Every row gives one point. Two turns around zero, p and q, are shown by what they do to some points. Where does a point land after both, in the order given? Backwards means that the second turn is done in reverse. Each puzzle has new turns, and all numbers are rounded.
(in the rows, 128 means zero)

Turn p:
[121 109 121] -> [129 119 109]
[155 127 128] -> [140 111 145]
[142 104 122] -> [137 102 120]
[ 68 172 151] -> [ 86 193 125]
[129 157 111] -> [147 153 139]
[153  99 135] -> [130  89 130]
Turn q:
[153 155 163] -> [147 162 161]
[103 127 113] -> [122 124 100]
[133 111  79] -> [137  80 110]
[123 120 156] -> [108 146 140]
Where do these land?
q, then p backwards: [171 136 120] -> [170 138 117]
p, then q: [133 151 128] -> [135 148 138]
p, then q: [102 127  97] -> [164 112 120]
q, then p: [106  98 168] -> [ 99 171 111]

Turn p:
[ 77  88 120  97 150 110] -> [152  99 113  78 168 111]
[ 84 140  97 141 126 125] -> [ 99 127 108 125 162 100]
[154 163 138 144 152 172] -> [101 147 112 149 111 180]
[109 143 143 140 119  95] -> [120 123 160 138 155 116]
[146 126 154  99 105 142] -> [152 161 145 115 108 137]
[141 137 149 153 135 178] -> [ 92 143 125 121  99 166]
[157 101 120 142 103 105] -> [141 109 145 140  94  98]
[155 127 102 108 133  97] -> [166 116 116 157 127 114]
Turn q:
[ 93 110  87  87 121 143] -> [148 143 167  81 156 137]
[124 106 138 152 121 117] -> [108 109 131 127 108 141]
[139 147 163 114 101 121] -> [157 138 100 139 102 140]
[129 168 107  80 128  91] -> [161 175 131 110 114  85]
[157  94 129 165 189 162] -> [ 92  84 152 181 167 121]
[111 140 135 112 124 111] -> [135 154 131 122 112 130]
[162 124 139 156 110 132] -> [126  92  98 139 119 126]
[109 137 127 159 129 146] -> [ 97 131 112 125 144 144]
Where do these land?
q, then p: [151 119 100  86 125 139] -> [166 108 141 145 111 154]
p, then q: [120 105 156 140 102 125] -> [153 143 130 138 100 150]
p, then q backwards: [116 133 125 181 181  96] -> [152  83 130 178 144 167]
p, then q: [136 142  99 109 109 120] -> [112 127 111 124 116  93]
p, then q: [124  96 139 164  82 163] -> [155 165 123  92  90 159]
p, then q backwards: [149 136 107  85 137 116] -> [153 152 148  97 115 145]
p, then q: [ 82 136 148 144 154 127] -> [123 151 170 148 150 146]
q, then p: [146 157 150 116 134 138] -> [110 117 118 164 118 125]
